Each row of a before or after table is a point. One or more steps were done to the points. Then noise was added and the rows were shuffled. The steps act on columns, c1 being the first. What was done? A step turns or swaps two columns, mirrors them in a line or flattens them onto one, adds a multiple of one to another, or multiplies or shifts one. Angles are multiples of 10 degrees, from the lower column toward the higher: turns from -170 to 170, lines from 10 to 170 but not 90. Use the fewest steps. Two steps may share a column if one is a turn and the other turns, adds or multiplies; they go together, in the order done. Otherwise the lowest column goes first.
In the rows, 128 means zero.

Before, 9 rows:
[[196  63 149]
 [160 106 131]
 [ 98 132 134]
 [101  79 147]
 [198 133  67]
 [111 180 169]
 [135 153  77]
 [125  79  87]
 [193 166 177]]
After:
[[ 78 132 137]
 [179 132  67]
 [ 90 181 170]
 [178  63 149]
 [174 166 176]
 [140 107 132]
 [115 152  77]
 [ 81  78 148]
 [107  78  91]]
Steps: shift c1 by -20

Before (14 x 8):
[[169 102  39 141  82 136 132 163]
 [177 114 198 143 140 152 159 205]
 [ 75 121 157 126 170 168 115  97]
 [164 107 198 121 150 116 110 187]
 [194 120  68 127 113 126 158 108]
 [ 80 168 152  80 151 218 122 121]
 [137 128 174 100 178 119 162 221]
 [140 127 154  68 153 157 105 138]
 [146 142 181 126 156 124 114 223]
 [196  60 113 141  81  94 124 146]
 [209 134  83 136  76 131 134 147]
 [125 170 162 123 192 162  98 128]
 [145 165 232 125 126  80 144 227]
 [168 142 184 138 145 129 119 223]]
After, 14 rows:
[[129 168 159 123 192  90  99 135]
 [177 113 200 145 140  94 162  56]
 [189 118  71 126 113 136 155 148]
 [145 165 228 126 123 160 144  25]
 [165  98  44 142  81 114 135  92]
 [ 82 163 154  83 154  41 121 156]
 [ 75 119 157 123 173  94 112 167]
 [208 134  82 136  76 126 131 109]
 [142 127 154  67 154  97 105 125]
 [149 142 179 127 152 116 119  32]
 [196  63 112 141  77 159 125 101]
 [172 145 184 136 148 112 118  38]
 [134 125 178 101 174 121 162  34]
 [167 106 197 120 150 130 108  70]]
Steps: turn c6 and c8 by 170 degrees

Before:
[[ 82 193  80 109 161 144  77 105 106 114  42  54  70  87]
 [143 144 169 165 161  72 137  99 138 171 133 111  84 174]
 [ 86 163  71  93 151 117  64 125 149 118 117 168  68  55]
 [ 80  94 173 149 212  51 118 169  94  92 129 164 148  52]
 [ 82 114 143 108 118  85  93 182 148 171 132 123 180 125]
 [172 186 139 104 118 118 137  92 125 159 134 111 156  67]
 [172 110  59  53 154 150 144 207 165 170 140  92 118 168]
 [ 90 154  90 121 107  73 156 140 119 118  84  58 180 146]
 [172 167  90 112  98  59  63 187 177 137  84 155 176  86]
 [101  82 135 115 162 141 128 133  64 101 115 116 135 149]
 [ 95  78 150 115 139  51 126 154  70 180 150 156 146  60]]
After, 11 rows:
[[ 82 191 113 110 159 139  95 130 104 115  40  51  13  86]
 [176 107 102  54 156 148 118 123 164 168 145  94 109 166]
 [169 188 130 103 117 117 140 132 124 163 134 109 183  67]
 [ 77  91 146 152 214  53 144 128  94  97 130 166 174  50]
 [101  83 133 116 159 142 173 127  62 101 116 113 139 146]
 [ 91 154 116 121 106  75 160 127 117 118  83  61 238 146]
 [ 86 118 133 107 121  84  78 128 149 172 135 118 236 126]
 [174 167 112 109 100  54  28 130 179 134  86 155 227  82]
 [ 87 164 107  97 153 120  49 124 149 119 114 168   5  57]
 [144 146 148 167 158  73 134 129 138 177 132 111  41 175]
 [ 95  79 138 111 135  48 171 134  71 178 150 158 162  61]]
Steps: multiply c3 by 0.4; add -0.7 times c9 to c7; multiply c8 by 0; multiply c13 by 2
